Rows are points. A path goes straight from each point to the next, and from the last back to the first. The post is the endless flat space through its rows: a point in 2 columns, a line in 3, a plane in 4, and so on, so that a path can go around it. How many times does the path go around the post? Going back the other way cancels.
In the rows, zero is written as 128.

Post:
[[158 123]]
Path (7 x 2):
[[133 186]
 [114 124]
 [106 163]
 [152 155]
 [185 127]
 [175 108]
 [185 147]]
Times around: 0

Post, 3 rows:
[[119 132  96 175]
 [141 107 144 166]
 [100  95 182 102]]
Path (13 x 4):
[[117 106 181 182]
 [137 169 148 200]
 [149 153 135 136]
 [148 158 183 139]
 [ 88 137 152 201]
 [ 84  92 170 129]
 [119  85 119 176]
 [134  95 184 160]
 [109 151 142 166]
 [102 147 169  95]
 [145 113 141  87]
 [121  97 129 141]
 [108  71 152 158]]
Times around: 1

Post (8 x 9):
[[156 182 140  99 146 126 147 149 116]
 [164  94 116  97 119  70 169 213 134]
 [159 153 112  75 100 104 167 112 114]
 [186 126 139  57 124  57  99 157 105]
 [149 156 154 192 146 166 170  84  77]
 [ 83  85 199 128 172 147 155 150 133]
 [ 98 135 119 117 155 126 104 115 118]
 [ 98 159 149 159 100 193 130  92 106]]
Path (20 x 9):
[[ 84 174 150  84 156 135 176 111 132]
 [ 95  89 151 138 128 136 163 111  94]
 [123  87  95 113 155 114  83 167  76]
 [221  92 113 105 157 104 133  79  90]
 [137 190 132 121 143 157 114  98 118]
 [163 132 138  96 181 122 128 127 107]
 [125  88 149 125  92 140 104 117  80]
 [ 76  87 168  88 157 155 166 120 143]
 [107 211 126 137 201 207  91 112 134]
 [151  78 124  87 122 139 170 143 102]
 [124 162  97 105 165 112 137 166  73]
 [154 159 179  70 127  81 149 188 116]
 [156 161 174 105 117 126 178  93 109]
 [102 178 171 151 150 112 125  89 109]
 [138 103 151 103 146  84 164 173 109]
 [ 83 135 150  56 128 148 104 114 112]
 [106 134 109 109 199 137 135 126  86]
 [152 162 127 103 124  98 172 168  90]
 [107 150 124 114  96  97 157 170 119]
 [144 153 108 134 139 101 152 142 122]]
Times around: 0

Post:
[[ 95 137 113 159 123  99 107 140 174 111  86  93]
 [111 134  57 152 164 114 140 212  63 109  70 111]
 [ 95 122 108 128 184 127 116 197 141 120 126 130]
 [136 118 127 159 157 192 126 119 100 111 142 142]
 [133 159 138 148  57 105  77 136 161 149 116 129]
 [143 128 164  94 113 131 143  74 141  89 164  86]
 [ 91 104 127  93 197 178 108  84 134 151  84 127]
 [181 141 144 151 143  64 155 170 147 124 135 112]
 [162 158 147  61 141 106 189 144 186 123  77 106]
 [132 133 146 120  51 101 167 102 165 139  95 170]
 [139 116 119 141 131 142 148 123 133 129 171  60]]
Path, 27 rows:
[[109 126  96 133 123 102 136 137 152  84 120  99]
 [123 139  68  96 146 133 178 170 111 175 148 156]
 [113 182 123 121  99 100 102 125 127 144 103 134]
 [144 140 174 170 119 116 127 122 125 116 174  77]
 [ 90 144 127 104 147 179 141 169 168 101  97 126]
 [136 162 152 117 128 129  56 168 148 165 168 120]
 [126 142 100 164 185  82  86 134  69 101 109 124]
 [204 140 120 173 139  50 120 114 184 108 151  66]
 [146 150 125 135 101 140 141 118 166  65  72 104]
 [139 138 107  99 181 172 165 200 127 111  28 134]
 [110  97 149 134 146 133 139  99 143 129 147 100]
 [ 73  99 112  98 112  88  89 130 118 123 105  67]
 [179  94 132 118 180 100 115 104 126 184  49 104]
 [103 137  95 114 103 119 149 124 204  91 103 121]
 [133 151 132 100 162 128  86 122 156 126 144 141]
 [164 158 161 106 170 109 187 126 158 174 169  81]
 [103 175 158 119  77  75 127 170 151 139 120 143]
 [ 93 144 134 128 102  93 119  42 159 123 183  69]
 [135 148 102 118 227 143 105 169 134 123  74 112]
 [114 105  75 108 144 135 129 128  92 146  34 145]
 [120 105 121  93  63 154 123 160 110 127 111 127]
 [102 118 134 151  92 112 116 187 134 122 132 135]
 [115 198 175 140  82  98  73 191 140 112 146 147]
 [133 182 166 132 129  71 126 132 190 112 131  91]
 [ 67 124 165 158 160 105 103 159 183 142  60 123]
 [138 106 106 113  82 135 192 183 107 151 113  89]
 [139 106 124  70 128 130 166 160 139 109  75 137]]
Times around: 0

Post, 17 rows:
[[128 118 110 174 139  88 148 161  98 147 104 132 131 110 191  92  71 145]
 [123  98  56 131 137 145 101 146 115 119 100 120 145  62 117 189 122 131]
 [123 146  91 101  93  73 113  95 139 144 122 129 125  99 135 141 100 110]
 [ 87 137 131  94  77 132 155 136 110 138  98 135 107 145 138  82 135 131]
 [165 135 110 147 108 136 118 134 125 130 157 161 116 110 134 128 127  78]
 [120 109 124  85 130 147 140 106 135 138 172  84 165  98 122 142 100  89]
 [127 167 104 199 183  88 142 127  48 210 140 213 145 144 162 141 149  92]
 [154  94  56 105  86  88  91 107 102  97 155 134 120 136 107 125  57  97]
 [101 103 178 139  33 142 137 153 102 169 142 157 100 163 101 151 147 117]
 [144 158 116 135 128 136  99 148 113 147 175 103 145 123 129 108  66  84]
 [153 142 125 140 117 155 130 113 138 133 123 144 110 156 130 142 106 122]
 [ 96 127 102 142 133 182 121 110 132 130 177  91 129 113 150 119  91 107]
 [150 137  88 159 101 144 108 126 147 109 147 110 166 115 119 150 113  79]
 [168 130 110 208 147 145 135 137 131 169 138 155 110 144 139  69 155 209]
 [132 158 130 193 101 183 175 136 122 135 163 117 108 124 110 120 126 156]
 [100 105 146 142  85  91 112 142  95 102 135 141  96 140 114 160 139 102]
 [125 135 120 136 133 186 164 144 128 183 212  63 110 166 126 129 118  95]]
Path, 24 rows:
[[149 158 106 124 143 161 185 130 126 119 121 125 142 131 143 198  90  57]
 [154  86 151 126 153 127 114 122 122 128 200 117 157 114 178  75 147 104]
 [147  77  82 127 120 179 101 141  93 109 132  79  87 102 132 174  55  79]
 [128 152  76 134 179 106 134 104 142 153 121  81 138 135 121 135 134 136]
 [119 144 105 111 126 125 118 139 159 170 165 118 133  79 115  96 173 135]
 [232 147 119 124  84 166 168 177 144 178 134 154 169 138  93 108 124 149]
 [126 151 116 200  92 153  83 148 132 112 167 152 139  72 133  95 122 188]
 [137 144 111 178  75 176 148 123 111 140 185 204 104 191 113 133 138 113]
 [136  88 148 126  28  69  49  95 137  97 160 150  97 156 115 215  74  89]
 [111 145  89 152  92 115 189 146  72 172 150  96 112  70 130 157 126 118]
 [139 166 140 175 110 113 129 116 215 141  83 125  72 181 152 136 171 114]
 [109  60 126 122 102 126  98 156 119 167 207  87 163 115 116 162  48  98]
 [106 179 122 174 123 141 123 136 146 159 138  98 167 112 159  92 104 186]
 [167 119  96 133 113  71 131 138  82 173 158 134 150 121 127 125 109  90]
 [ 98  84 159  71  19 161  89 107  97 246 168 139 120 106  81  44 144 146]
 [143 114 116 105 181 169 162  89 114 125  72 103 156 144  87 115 166 154]
 [117 131  40 128 100 142 158 137 140 154  98 131 135  90 116 166  89 122]
 [112 176 104 124 146 151 191 135 165  98 145  80 122 117 141 183 122 133]
 [125 138 113 144 161 136 115 152  73 102 113 117 173  64 169 160 118 117]
 [ 76 105 100  51 100 101  79 136  67  94 123  97 151  84 108 135  34 151]
 [ 74 125  65  58 129 161 166 156 104 126 102 131  73 125 153 128 189 151]
 [109  91 131 136 153 149 138 132 101 143 156  82 136  83 185 168 145  95]
 [133  80 127 110 147  65  85 203  46 198 169 121  52 103 105 100 161 101]
 [138 108 110 143 135 161 116 145 121 140 155 133 107 125 111 135 132 107]]
Times around: 4
